Each row is a point. The points of each table are mixes of a few directions, plus a little noise. How many directions does each table use, and how many do they share? Where both have some left over, give the other angles between the two spaces (their principal angles), to ten degrees, smallest first.

First, 7 rows:
[[ -9 -68  28]
 [-26  27  11]
 [ -2  -4   3]
 [ 48 -13 -33]
 [-23  65  -4]
 [ 55 -29 -32]
 [-43  23  25]]
Second (5 x 3):
[[ 12  47 -12]
 [ -8 -47  18]
 [ 30   8  25]
 [-63  -3 -65]
 [ 28  -3  34]]
Directions: first 2, second 2, shared 1; angles 80

First (6 x 4):
[[-26  24  17 -10]
 [  6   6  11 -16]
 [-38  34  21 -11]
 [ 43 -20   1 -18]
 [-47  31  11   4]
 [ 60 -75 -61  50]]
Second:
[[-15  37 -33   6]
 [ 43 -68  43  -9]
 [  1  13 -21   1]
 [-30  58 -44   8]
 [ -1 -39  54  -5]]
Directions: first 2, second 2, shared 1; angles 70

First, 6 rows:
[[ -3 -67  31 -12  24 -13]
 [ 17  78 -47  24 -41  11]
 [ 30 -20 -21  21 -23 -10]
 [-40  80   7 -22  15  24]
 [  0 -87  35 -12  26 -16]
 [ -2  19  -5   1  -3   5]]
Second, 7 rows:
[[-21  37 -43  12 -40  54]
 [ 16 -95  18   1  10 -19]
 [ 18  62  -3   4   2 -27]
 [-42 -16  43 -34  41  10]
 [-30  13  17 -19  17  15]
 [ 45  -5  17   6  16 -65]
 [ 11   4 -48  28 -49  29]]
Directions: first 2, second 3, shared 2

First (7 x 8):
[[ -6   0 -22 -17   2  -4 -24   7]
 [ 18  -2  60  48  -3  11  68 -18]
 [ -3   0 -12 -10   1  -3 -12   4]
 [ 10  -1  30  24  -2   5  34 -10]
 [  7  -1  25  19  -1   4  27  -7]
 [-23   3 -76 -61   4 -14 -86  22]
 [ -2   0  -6  -5   0  -1  -8   2]]
Second:
[[  5  26   7 -50   5  28  14   8]
 [  5  -4   6  15   7 -10  11 -13]
 [  8  -8  21  34   4 -10  25 -17]
 [ -1  -3   1   6  -4   0  -2   3]
 [  8   9  -3 -13  22 -11  10 -23]
 [-34 -23 -62  -8 -36  -5 -95  55]
 [ -2  29  15 -60 -19  57  11  38]
 [  5 -25   4  61  11 -40   7 -31]
 [  8  -1  11  15  11 -10  19 -19]]
Directions: first 1, second 3, shared 1

First (10 x 9):
[[ -7  69 -17  26  -7  15 -69   5 -25]
 [  5 -49  13 -19   5 -11  50  -3  18]
 [  6 -58  15 -22   6 -13  59  -4  21]
 [  4 -36   9 -13   4  -8  36  -2  13]
 [  5 -45  11 -17   5 -10  45  -3  16]
 [ -2  16  -4   6  -2   3 -16   1  -6]
 [  0  -3   1  -1   0  -1   3   0   1]
 [-10  92 -23  35 -10  20 -93   6 -34]
 [ -3  24  -6   9  -3   5 -24   2  -9]
 [  1 -10   2  -4   1  -2  10  -1   4]]
Second, 9 rows:
[[ -6 -82   4 -29  -4 -44  36   4  29]
 [ 18  41  12  14   8  46   1  15  -7]
 [-15   2 -17   3 -12 -24 -46   8  -2]
 [  2  31  -2  11   1  16 -12  -2 -11]
 [-15 -13 -11  -6  -2 -32   4 -34  -8]
 [ 46  37  37  18  11  95  12  76  15]
 [ -6 -24  -1 -11   3 -22  29 -27  -1]
 [ -6   5  -5  -1   3  -8   4 -22  -9]
 [-18   3 -16   0  -7 -29 -26 -21 -11]]
Directions: first 1, second 3, shared 1

First, 11 rows:
[[ 32   8   8  -2  24   3  20  27  55  21 -56]
 [-29  28   8  17   4   2   3 -26 -53  -2  45]
 [ 58 -23   0  32  26  44  33  83  -7  14 -56]
 [-16 -33 -24 -31   9 -32  -7 -18  70 -14 -32]
 [  4 -65  20 -11  38 -32 -17 -47  74 -34   5]
 [-14  45  -7  -2 -71  17 -21   6 -83  11  48]
 [ 68 -25  52  17   1  19 -14  17  22   2   0]
 [-31  88  -3   7 -34  11   8  -6 -74  30  34]
 [-17 -18  -2 -10  13 -20  -7 -29  27 -14   6]
 [-26  42 -44  -4 -47  20   8  38 -71  18   0]
 [-30 -47  -7 -10  37 -32  -5 -45  41 -33   7]]
Second, 9 rows:
[[-38 -31 -38  12  20   3  14   7 -43 -24   8]
 [-39  70  -2  -1  20 -16  23 -30   0  25  -1]
 [ 20   6 -26   2 -46  33   1  64 -49  13 -16]
 [ 75 -46  22  -7 -64  28 -41  47   3  -5   0]
 [ -4  47  46 -11  44 -37   6 -66  83  20  -6]
 [-25 -95 -56  19   9  18   4  37 -67 -51  11]
 [ 15 -11  19  -4 -27   1 -26 -11  -6  -8  28]
 [-20  17   5   0  74 -28  34 -30  69   9 -39]
 [ 15  44  30 -10 -29  -3 -16 -17  11  22  14]]
Directions: first 5, second 4, shared 4

First, 8 rows:
[[ -7   0   9 -10 -18   3  -8  -1   7   6  -1  -1]
 [  2  18 -15   3  -4 -28   6   4  24  -6 -28  -5]
 [ -4  39 -26   2  -5 -41  24  17  27   4 -38 -17]
 [ 10 -26   7  -1  -2  14 -16 -16   2  -9  25  15]
 [ 11 -24  15   8   6   6 -26 -18   1 -25  -6  20]
 [  5  -1  -9  -5 -11 -13  -1  -6  22  -3  -1   4]
 [ 15 -36   6   5  14  28 -10 -19 -19 -11  42  18]
 [-33  33  12   1  20  34  32  37 -62  43   5 -35]]
Second, 10 rows:
[[-12 -12   7  11  -6  -7   3 -12 -10 -21   2   2]
 [-34   0  -8  12  11   0 -17 -19 -10   0  -4  12]
 [-26   8 -14   8  19   1 -13 -13   0   8  -7  16]
 [ -9  -3 -10  16  25  -5  -8   3   4   5 -13   0]
 [ 16  -2  -2 -29 -26   6  41 -33  10   0  17  18]
 [ 14  27  -8 -11 -22   2   7   4 -19  -9  -8 -25]
 [ 22 -48   6  25   6  -4   9  11   2   2 -31 -39]
 [ -7   2 -15  12   8  -1  -3  -2 -10   2 -23 -16]
 [ 48  23  40  -6  20 -15 -18  95  30  -7  33   6]
 [-10   6   5 -38 -35  23  -3 -33   4  16  30  24]]
Directions: first 4, second 6, shared 1; angles 50, 50, 90
